Every row gives one point. The points of each table are mixes of a few directions, plus a little noise. How many directions does each table use, and how many do they share? Where both have some left over, give the other angles between the two spaces (their principal angles), to ten degrees, smallest first.

First, 4 rows:
|  27 | -22 |
| -60 |  49 |
|  49 | -38 |
| -14 |  11 |
Second, 7 rows:
|   7 |  45 |
| -11 | -72 |
|  10 |  63 |
|   7 |  45 |
|  -1 |  -9 |
| -12 | -78 |
|   1 |   6 |
Directions: first 1, second 1, shared 0; angles 60

First (7 x 4):
|  -1 |  -8 |   1 |  -9 |
|  10 |  92 | -12 | 106 |
|  -3 | -27 |   4 | -33 |
|   6 |  53 |  -7 |  62 |
|  -3 | -31 |   3 | -37 |
|  -3 | -17 |   2 | -22 |
|  -7 | -58 |   8 | -68 |
Second:
|   7 |  59 |  -8 |  69 |
|  -2 | -12 |   2 | -14 |
|  -5 | -41 |   5 | -48 |
|   6 |  55 |  -7 |  63 |
|  -7 | -61 |   8 | -71 |
Directions: first 1, second 1, shared 1

First (10 x 8):
|  11 |  26 |  55 |   3 |  14 | -30 | -67 | -64 |
| -13 | -31 | -66 |  -4 | -16 |  36 |  80 |  76 |
|  11 |  25 |  54 |   3 |  13 | -29 | -66 | -62 |
|   0 |   0 |   0 |   0 |   0 |   0 |   0 |   0 |
|  -3 |  -8 | -18 |  -1 |  -4 |   9 |  21 |  20 |
|  15 |  35 |  75 |   5 |  18 | -41 | -91 | -87 |
|   3 |   7 |  16 |   1 |   4 |  -8 | -19 | -18 |
|  -1 |  -2 |  -5 |   0 |  -1 |   3 |   6 |   6 |
|  -3 |  -8 | -17 |  -1 |  -4 |   9 |  20 |  19 |
| -19 | -44 | -94 |  -6 | -23 |  51 | 115 | 109 |
Second, 9 rows:
|   6 |   1 |  40 |   1 |  17 | -26 | -16 | -36 |
| -19 | -60 |  -6 |  21 |  19 |  -5 |  32 |  10 |
|  22 |  41 | -38 | -60 |  38 |  29 | -62 | -79 |
| -26 | -29 | -10 |  51 | -38 |   9 |   7 |  62 |
| -18 | -51 |  -1 |  26 |   1 |  -7 |  45 |  34 |
|  48 |  84 |   5 | -87 |  18 |  -1 |  15 | -46 |
| -33 | -41 |   9 |  76 | -54 |  -5 |  24 |  89 |
|  34 |  64 |  28 | -51 |  18 | -14 | -28 | -61 |
| -14 |  -8 | -27 |  21 | -20 |  21 | -17 |  26 |
Directions: first 1, second 4, shared 1

First:
|    1 |  -37 |   20 |    5 |  -34 |  -18 |  -10 |  -41 |  -21 |
|   26 |  -18 |    0 |   42 |  -29 |   -7 |  -34 |  -45 |  -34 |
|   27 |   35 |  -30 |   42 |   19 |   19 |  -24 |   10 |   -8 |
|  -36 |  -48 |   40 |  -56 |  -24 |  -25 |   36 |  -15 |   11 |
|  -15 |  -45 |   30 |  -21 |  -33 |  -22 |    8 |  -33 |   -8 |
|   -9 |   19 |   -6 |  -12 |   20 |    7 |   13 |   27 |   16 |
|   32 |   -8 |   -7 |   50 |  -23 |   -2 |  -38 |  -42 |  -35 |
|    4 |   92 |  -54 |   11 |   78 |   42 |    7 |   91 |   39 |
|   37 |   -2 |  -11 |   56 |  -20 |    1 |  -43 |  -41 |  -37 |
|  -72 |   14 |   16 | -114 |   45 |    0 |   87 |   87 |   74 |
Second:
|   12 |  -22 |    2 |  -46 |   13 |    2 |   38 |  -22 |   -4 |
|  -47 |   28 |  -11 |   70 |  -50 |  -42 | -100 |  -50 |   -4 |
|   69 |   20 |   20 |  -89 |   -7 |  -12 |   24 |   40 |   32 |
|   -7 |  -45 |  -32 |   65 |  -20 |    8 |  -50 |   10 |   17 |
|    9 |   -7 |    8 |  -34 |   12 |    4 |   33 |   -9 |   -6 |
|    8 |  -31 |    8 |   91 |    4 |   47 |   -1 |   68 |  -17 |
|  -26 |   62 |  -16 | -102 |   43 |  -21 |   40 |  -24 |   26 |
|  -22 |   -5 |   22 |   45 |    4 |   15 |   13 |  -16 |  -44 |
Directions: first 2, second 5, shared 1; angles 50

First, 9 rows:
| -12 | -10 | -18 |  -3 |   2 | -31 |  15 |   1 |   4 |   7 |  -2 |  18 |
|  45 |  50 |  89 |  -2 |   0 | 121 | -49 |  -6 | -22 | -33 |  -7 | -61 |
| -32 |   4 |  29 | -58 |  23 | -64 |  66 |  12 | -27 | -25 | -23 |  61 |
| -22 | -25 | -45 |   2 |  -1 | -60 |  24 |   2 |  11 |  16 |   5 |  29 |
|  -8 | -27 | -58 |  26 | -11 | -33 |  -4 |  -3 |  22 |  27 |  15 |   3 |
|  20 |  -3 | -20 |  37 | -16 |  36 | -38 |  -7 |  17 |  18 |  18 | -36 |
|  -1 |   2 |   5 |  -8 |   3 |  -5 |   6 |   1 |  -4 |  -4 |  -5 |   5 |
| -13 | -23 | -47 |  13 |  -4 | -42 |   9 |   0 |  15 |  20 |   8 |  17 |
|  27 |  36 |  66 |  -8 |   2 |  78 | -27 |  -2 | -19 | -26 |  -8 | -35 |
Second, 10 rows:
| -22 |   5 |  38 |  27 |  38 |   5 | -42 |  15 |  27 | -20 | -28 |  13 |
| -43 | -49 |   1 | -13 | -33 |  31 | -10 | -40 | -25 |  87 | -11 |  14 |
| -49 |  30 |  28 | -24 |   2 |   9 |  32 | -26 |  -4 | -31 |  62 | -23 |
|  43 |  -2 |  -5 |  47 |  -8 |   7 |  28 |  55 |  37 |   6 | -11 | -30 |
|  39 |  25 |   6 | -60 | -13 |  10 |  20 | -19 | -54 | -24 |   3 |   2 |
| -28 |  36 |  13 |  67 |  15 |  22 |   4 |  20 |  71 | -44 |  76 | -68 |
|  -2 | -12 | -30 |  13 |  16 | -14 | -68 | -21 |   6 |  -2 | -14 |  21 |
|  54 | -10 | -31 |  -9 |   0 | -51 |  33 |  39 |  -7 |  -5 | -42 |  31 |
|  21 | -16 |  -9 |  -1 |   2 |   1 | -36 |  -2 | -12 |  16 | -37 |  20 |
| -12 |  -9 |  -8 | -45 | -17 | -19 |  40 | -21 | -36 |  17 |   4 |  21 |
Directions: first 2, second 6, shared 2

First (10 x 18):
|   24 |  -57 |   10 |   63 |   74 |    1 |  -21 |  -54 |  -53 |  -14 |   32 |   88 |   -4 |  -63 |   42 |  -31 |  -29 |   38 |
|    0 |  -10 |   -3 |  -19 |  -28 |    1 |    9 |    9 |    2 |   19 |  -15 |  -29 |  -11 |   16 |   -5 |   12 |   10 |  -20 |
|    6 |  -14 |    1 |    2 |    2 |    2 |    0 |   -7 |  -10 |    6 |    3 |    2 |   -6 |   -4 |    8 |   -2 |   -2 |   -3 |
|  -13 |   25 |   -8 |  -22 |  -22 |    5 |    6 |    5 |   15 |    9 |    9 |  -34 |    3 |   14 |  -16 |    0 |   13 |  -14 |
|  -12 |   52 |    0 |   12 |   25 |   -3 |   -9 |    9 |   25 |  -37 |   10 |   22 |   28 |   -5 |  -10 |  -11 |   -7 |   28 |
|   13 |  -11 |   11 |   57 |   75 |   -6 |  -21 |  -28 |  -22 |  -40 |   19 |   86 |   17 |  -47 |   29 |  -24 |  -31 |   51 |
|   -3 |  -19 |   -5 |   47 |   68 |   23 |  -19 |  -76 |  -39 |    2 |   85 |   52 |    3 |  -68 |   24 |  -56 |  -11 |   29 |
|  -18 |   41 |   -9 |  -87 | -115 |   -8 |   33 |   76 |   55 |   34 |  -66 | -121 |  -10 |   90 |  -47 |   54 |   40 |  -62 |
|    9 |   -8 |    6 |  -40 |  -63 |  -21 |   21 |   58 |   21 |   10 |  -76 |  -45 |  -12 |   56 |  -13 |   52 |   10 |  -32 |
|   -4 |    5 |   -3 |  -14 |  -15 |    4 |    6 |    6 |    5 |   11 |   -2 |  -21 |   -3 |   11 |   -8 |    4 |    8 |  -11 |
Second (10 x 18):
|  45 | -71 |  23 | -25 | -73 | -38 |   8 |  13 | -52 |  40 | -66 | -32 | -48 |  43 |  45 |  51 |  17 | -68 |
|  -3 | -74 |  -8 |  41 |  55 |  16 |  38 |  28 |   3 | -34 | -55 | 103 |  12 | -38 | -18 | -14 | -68 |  59 |
|   2 |   7 |  -9 | -25 | -53 |   0 |  -3 | -62 | -58 |  53 |  73 | -56 | -25 |   4 |  30 | -28 |  44 | -74 |
| -31 | -35 | -29 | -28 | -14 |  46 |  32 |  -7 |  18 |  52 |  18 | -52 | -16 |  -7 | -45 | -16 |   4 | -10 |
| -15 | -60 | -13 |   4 |  22 |  29 |  33 |  44 |  38 |   1 | -58 |  19 |  -1 |  -7 | -45 |  12 | -36 |  43 |
|  -2 |  27 |  -2 |  22 |  21 |  -5 | -10 | -27 | -23 | -21 |  40 |  34 |  12 | -22 |  18 | -31 |  -4 |   5 |
|   3 |  77 |  11 |  21 |  21 | -22 | -36 | -21 |  -7 | -42 |  40 |  21 |  25 |  -7 |  26 | -14 |  10 |   9 |
|  31 |  57 |  41 |  -8 |  -9 | -53 | -47 |  61 |  49 | -39 | -70 | -28 |  15 |  57 |  15 |  82 |  18 |  18 |
| -14 |  31 | -11 |  10 |  16 |  13 |  -4 | -31 |  -7 |  -5 |  51 |   7 |  12 | -20 |  -1 | -38 |   2 |   3 |
| -20 |  42 |  -7 |  -3 |  17 |  16 | -10 |   1 |  35 |  -6 |  22 | -18 |  17 |  -1 | -24 |  -4 |   6 |  20 |
Directions: first 3, second 4, shared 2; angles 30

First:
|   -3 |   55 |   38 |   21 |   23 |  -31 |    9 |  -25 |    5 |   33 |   -3 |   14 |  -26 |   -9 |    3 |    0 |   10 |    6 |  -11 |    5 |
|   -2 |   11 |    7 |    3 |    5 |   -5 |    0 |   -5 |    1 |    6 |    1 |    4 |   -7 |   -3 |    1 |    0 |    2 |    1 |   -2 |    1 |
|    6 | -121 |  -83 |  -43 |  -50 |   66 |  -20 |   53 |   -8 |  -70 |    5 |  -31 |   55 |   21 |   -8 |    2 |  -21 |  -13 |   22 |   -8 |
|    2 |  -17 |  -12 |   -4 |   -7 |    9 |   -1 |    7 |   -1 |   -9 |    0 |   -5 |    7 |    5 |   -1 |    1 |   -2 |   -1 |    2 |   -2 |
|    0 |  -18 |  -13 |   -7 |   -8 |   10 |   -2 |    7 |   -1 |  -10 |    1 |   -4 |    8 |    3 |   -1 |    0 |   -1 |    1 |    4 |   -2 |
|    5 |  -93 |  -65 |  -34 |  -39 |   51 |  -14 |   39 |   -5 |  -54 |    3 |  -21 |   41 |   15 |   -4 |    2 |  -14 |   -7 |   17 |   -5 |
|   -3 |   57 |   40 |   20 |   24 |  -32 |   12 |  -25 |    3 |   35 |   -3 |   17 |  -25 |   -8 |    3 |   -1 |   10 |    7 |  -10 |    2 |
|   -3 |   60 |   42 |   21 |   27 |  -32 |   10 |  -26 |    2 |   36 |   -2 |   16 |  -27 |   -9 |    5 |   -2 |   10 |    6 |  -12 |    5 |
|   -4 |   60 |   42 |   24 |   27 |  -33 |    8 |  -26 |    4 |   35 |   -2 |   17 |  -28 |  -10 |    3 |    0 |    9 |    6 |  -13 |    3 |
Second:
|  32 | -46 | -10 |  -5 |  23 | -23 | -39 |  59 | -27 |  48 | -40 |  37 | -47 |  -7 | -13 |  39 |  17 |   4 |  -7 |  26 |
|  -1 |   1 |   0 |   0 |   0 |   1 |   1 |  -1 |   1 |  -1 |   1 |  -1 |   1 |   0 |   0 |  -1 |   0 |   0 |   0 |  -1 |
| -43 |  62 |  13 |   7 | -31 |  32 |  52 | -79 |  36 | -65 |  54 | -51 |  64 |  10 |  18 | -53 | -23 |  -5 |   9 | -35 |
| -16 |  22 |   5 |   2 | -11 |  12 |  19 | -29 |  13 | -24 |  20 | -18 |  23 |   3 |   6 | -19 |  -8 |  -2 |   3 | -13 |
| -20 |  29 |   6 |   3 | -15 |  15 |  25 | -37 |  17 | -31 |  26 | -24 |  30 |   5 |   8 | -25 | -11 |  -2 |   4 | -16 |
|  -7 |  10 |   2 |   1 |  -5 |   5 |   8 | -12 |   5 | -10 |   8 |  -8 |  10 |   1 |   3 |  -8 |  -3 |  -1 |   1 |  -5 |
|  23 | -33 |  -7 |  -4 |  17 | -17 | -28 |  43 | -19 |  35 | -29 |  27 | -34 |  -5 | -10 |  29 |  12 |   3 |  -5 |  19 |
|  31 | -45 | -10 |  -5 |  22 | -23 | -38 |  57 | -26 |  47 | -39 |  37 | -46 |  -7 | -13 |  38 |  17 |   4 |  -6 |  25 |
Directions: first 1, second 1, shared 0; angles 90

First (10 x 32):
|   24 |   14 |  -14 |   20 |    6 |    8 |    8 |   15 |   28 |    9 |    5 |   14 |   17 |    8 |  -11 |   -7 |    2 |   24 |    2 |  -25 |   12 |   31 |   21 |  -11 |   -4 |  -27 |  -10 |  -45 |  -10 |   21 |   25 |    1 |
|  -23 |  -13 |   13 |  -19 |   -6 |   -5 |   -8 |  -15 |  -26 |  -10 |   -5 |  -14 |  -16 |   -7 |   11 |    6 |   -2 |  -22 |   -2 |   25 |  -12 |  -30 |  -19 |   11 |    4 |   26 |    9 |   43 |   10 |  -20 |  -24 |   -1 |
|   23 |   13 |  -13 |   21 |    6 |    6 |    9 |   15 |   28 |   11 |    5 |   14 |   17 |    8 |  -12 |   -7 |    2 |   23 |    2 |  -26 |   11 |   30 |   20 |  -11 |   -3 |  -27 |   -9 |  -44 |   -9 |   21 |   25 |    1 |
|   28 |   16 |  -17 |   25 |    7 |    7 |   11 |   18 |   35 |   13 |    5 |   17 |   20 |    9 |  -13 |   -8 |    3 |   28 |    3 |  -31 |   14 |   37 |   26 |  -14 |   -5 |  -33 |  -11 |  -54 |  -12 |   25 |   30 |    1 |
|  -37 |  -20 |   21 |  -30 |   -9 |  -10 |  -13 |  -22 |  -42 |  -15 |   -8 |  -22 |  -25 |  -11 |   17 |   10 |   -3 |  -35 |   -2 |   38 |  -18 |  -47 |  -32 |   17 |    6 |   41 |   15 |   68 |   16 |  -32 |  -38 |   -1 |
|   63 |   36 |  -37 |   55 |   16 |   17 |   23 |   40 |   76 |   26 |   14 |   38 |   45 |   20 |  -30 |  -18 |    6 |   63 |    5 |  -69 |   31 |   81 |   57 |  -31 |  -10 |  -73 |  -26 | -121 |  -26 |   56 |   68 |    2 |
|  -47 |  -27 |   28 |  -40 |  -12 |  -13 |  -17 |  -30 |  -56 |  -19 |   -9 |  -27 |  -34 |  -14 |   22 |   14 |   -4 |  -47 |   -3 |   52 |  -23 |  -61 |  -43 |   23 |    7 |   54 |   20 |   89 |   19 |  -42 |  -50 |   -1 |
|  -25 |  -15 |   15 |  -23 |   -6 |   -7 |  -10 |  -16 |  -31 |  -11 |   -5 |  -15 |  -18 |   -8 |   12 |    8 |   -2 |  -25 |   -2 |   27 |  -13 |  -32 |  -23 |   12 |    4 |   30 |   11 |   48 |   11 |  -22 |  -27 |   -1 |
|  -14 |   -8 |    8 |  -12 |   -3 |   -4 |   -5 |   -9 |  -17 |   -6 |   -3 |   -8 |   -9 |   -4 |    6 |    4 |   -2 |  -13 |   -1 |   15 |   -6 |  -18 |  -12 |    6 |    2 |   16 |    6 |   26 |    6 |  -11 |  -15 |   -1 |
|    5 |    3 |   -3 |    3 |    1 |    2 |    2 |    3 |    6 |    2 |    2 |    3 |    3 |    2 |   -2 |   -2 |    1 |    5 |    1 |   -5 |    2 |    6 |    5 |   -2 |    0 |   -5 |   -2 |  -10 |   -2 |    3 |    5 |    0 |
Second:
|   9 | -27 | -25 |  11 | -34 |  -9 |  17 |  -2 |   8 | -10 |  30 |  85 | -28 | -76 | -26 | -42 | -68 |  -4 | -17 |  32 | -48 | -52 | -28 |  -8 | -65 |  40 |  42 | -23 | -60 |   2 |  15 | -32 |
|   1 | -48 | -27 |  35 | -13 |  56 |   7 |  21 |   6 |  13 | -34 | -11 |  -8 | -15 |  12 |   8 | -41 |  20 |   3 | -12 | -22 | -56 |  -9 |  43 | -28 |  25 |  -4 |  -6 |   4 |  25 | -13 |   4 |
|  15 |  21 |  -8 |  -8 | -27 |  13 |  -3 |  26 |  -4 | -47 | -28 |  12 |  -9 |   8 |  13 |  31 |  15 |  11 |  14 | -28 |  -4 |   6 |  21 |   8 |  22 |  29 |   9 | -15 |  -2 | -20 |  20 |   9 |
|  27 |  27 |   8 | -11 |  15 | -33 |  -2 | -29 |  -3 |   9 | -21 | -12 |   4 |  24 | -10 |   5 |  38 |   4 |  10 | -11 |  14 |  16 |  31 | -17 |  16 |  -5 |  -9 |  -5 |  34 | -34 |  -5 |   7 |
| -38 |  -5 |  -4 |  -2 | -30 |  25 |  -1 |  46 |  -1 | -44 |  32 |  22 |  -2 | -11 |  16 |   6 | -26 |  -9 |  -7 |   5 |  -9 |  10 | -28 |  11 |   4 |  11 |  19 |   1 | -46 |  21 |  23 |  -4 |
|  39 |  36 |  25 | -28 |  36 | -16 | -13 | -27 |  -5 |   9 | -19 | -14 |  -2 |   5 |  -1 |  14 |  58 |  -2 |   7 |  -7 |  24 |  31 |  24 | -24 |  34 | -29 | -23 |  14 |  25 |  -2 |  -4 |   4 |
|   9 |   1 |  17 | -14 |  26 |  -4 |  -5 | -17 |   1 |  17 |  24 |  15 |  -7 | -34 |  -8 | -17 |   5 | -13 | -11 |  25 |   4 |   6 | -18 | -19 |  -5 | -28 |  -6 |  18 | -18 |  30 |  -4 | -14 |
|  11 |  24 |  17 | -13 |  28 | -52 |  -1 | -43 |  -2 |  29 |   9 | -13 |  11 |  20 | -19 | -16 |  32 |  -9 |  -1 |  10 |  19 |  25 |  17 | -30 |   8 | -26 | -10 |   5 |  27 | -26 | -11 |   0 |
| -34 | -68 | -18 |  37 |  -4 |  49 |   9 |  18 |  10 |  34 |  24 |   3 |  -3 | -41 |   3 | -28 | -73 |  -1 | -18 |  27 | -25 | -54 | -51 |  32 | -53 |   0 |   3 |   9 | -31 |  58 | -18 | -13 |
| -29 |  43 |  16 | -21 |  -9 | -21 |  -9 |  19 |  -9 | -39 |  10 | -28 |  22 |  62 |  16 |  28 |  43 |  -8 |  10 | -19 |  29 |  63 |  17 |  -9 |  54 | -10 |  -1 |   2 |  13 | -30 |  17 |  18 |
|  -8 |  -3 |  -2 |  16 |  11 |  -8 |   1 | -13 |  -1 |  28 | -28 | -57 |  22 |  57 |   3 |  10 |  18 |  10 |  11 | -20 |  18 |   4 |  23 |  13 |  12 |  -7 | -19 |  -1 |  54 | -25 | -21 |  21 |
Directions: first 1, second 5, shared 0; angles 80
